Each row of a before or after table is a point. One or more steps were done to the points. Then noise was added and the rows were shuffled. The steps act on columns, c1 being the first. Name the steps. A step turns or swaps two columns, mirrors them in a line or flattens them onto one, adds a multiple of one to another, or multiplies or shifts one. Angles are multiples of 10 degrees, from the lower column toward the higher: turns from -170 to 170, lines from 10 to 170 but not 90. Use the fewest steps. Two steps may share a column if one is a turn and the other turns, adds or multiplies; they go together, in the order done. Otherwise the lowest column goes first.

Before (9 x 3):
[[ -0.2   3.3   0.5]
 [  3.1  -5.4   0.2]
 [ -3.5 -13.3  -2.0]
 [ -0.6   3.2  -0.6]
 [ -0.4   1.0  -3.3]
 [ -4.7   4.2  -3.0]
 [ -3.6   0.1  -1.0]
 [  6.3   4.8  -0.6]
 [ -3.6   4.1  -5.6]]
After:
[[ -7.4   0.0  -0.9]
 [ -1.3   0.8  -1.4]
 [-10.0   2.0  -4.1]
 [  6.5  -0.5   2.1]
 [ -7.5   2.2  -6.6]
 [ 12.2   0.5  -2.2]
 [ -7.4  -0.9   3.1]
 [ -1.2   1.0  -3.2]
 [ -0.5   0.2  -0.9]]
Steps: multiply c1 by 2; flatten c2 and c3 onto the line at 110 degrees

Before (8 x 6):
[[-7.2 -3.4  5.8 -2.4 -6.0  1.6]
 [-0.8 -1.6 -1.2 -1.1 -5.3 -8.3]
 [-8.4 -5.9 -1.4  0.4  5.8  2.7]
 [ 2.5 -2.1 -5.8 -1.2  2.2  4.4]
 [-1.9  1.5  3.0  2.9 -4.0 -3.4]
 [-7.9 -2.0  5.1  7.5 -3.8  0.3]
 [ 4.9 -1.8  1.5  1.6  4.0  3.4]
 [-1.2  7.7  5.9  2.9  1.9  0.2]]
After (8 x 6):
[[-9.8 -7.3  1.5  5.6 -4.0 -0.1]
 [-3.0  0.0  1.8  2.8 -3.1 -2.6]
 [-0.1 -1.0 -0.8 -1.5 -5.5 -8.6]
 [-8.0 -2.0  3.5 -3.8 -6.0  2.5]
 [-7.6 -6.9 -4.1 -2.1  6.3  2.8]
 [ 4.6 -1.6 -4.6 -2.1  2.2  4.4]
 [-2.4  6.7  6.4  5.7  1.9 -0.1]
 [ 4.2 -3.4  2.9 -0.1  3.2  3.0]]
Steps: turn c1 and c3 by 20 degrees; turn c2 and c4 by 30 degrees; multiply c2 by 1.3

Before (9 x 8):
[[ 4.3  0.2  2.7 -3.9  2.1  1.0  1.5 -1.0]
 [-4.1  3.3 -0.8  0.3 -8.4 -0.9 -1.1 -1.0]
 [ 0.2 -4.1 -1.5 -4.8 -1.7 -2.3 -8.9 -5.1]
 [-3.1 -6.6 -5.5 -3.7 -1.3  1.8 -3.9 -8.8]
 [ 1.0 -7.2  2.2  6.9 -7.2 -3.5  2.9 -0.1]
 [-4.5  4.7  1.3  6.3  0.4  2.7 -7.3  1.6]
 [-0.8  5.7 -4.3  4.0  2.8 -1.6 -1.4  3.5]
 [-5.8  5.0  0.9  4.6  4.1 -9.0  3.9  2.5]
 [ 4.2  4.3  2.8  8.0  0.6  0.2 -6.7 -4.0]]
After (9 x 8):
[[-0.9 -4.3  0.5 -4.8 -0.6 -2.4 -8.5 -4.9]
 [-0.1  4.8 -6.0  4.1  2.9 -9.1  3.6  2.4]
 [-1.4  3.3 -3.8  0.3 -9.6 -0.8 -1.1 -1.0]
 [ 3.1  4.4  3.4  7.7 -0.6 -0.4 -6.8 -3.7]
 [-5.9 -6.7 -2.4 -3.3  0.9  2.2 -4.2 -8.8]
 [ 3.8  0.5  3.4 -3.5  2.2  0.6  1.6 -1.0]
 [-4.4  5.6 -0.4  3.8  1.1 -1.9 -1.3  3.7]
 [ 0.4  4.4 -4.2  6.3 -0.9  2.8 -6.9  2.1]
 [ 2.2 -6.7  1.1  7.0 -5.0 -3.2  2.8 -0.2]]
Steps: mirror c1 and c3 in the line at 40 degrees; add -0.3 times c2 to c5
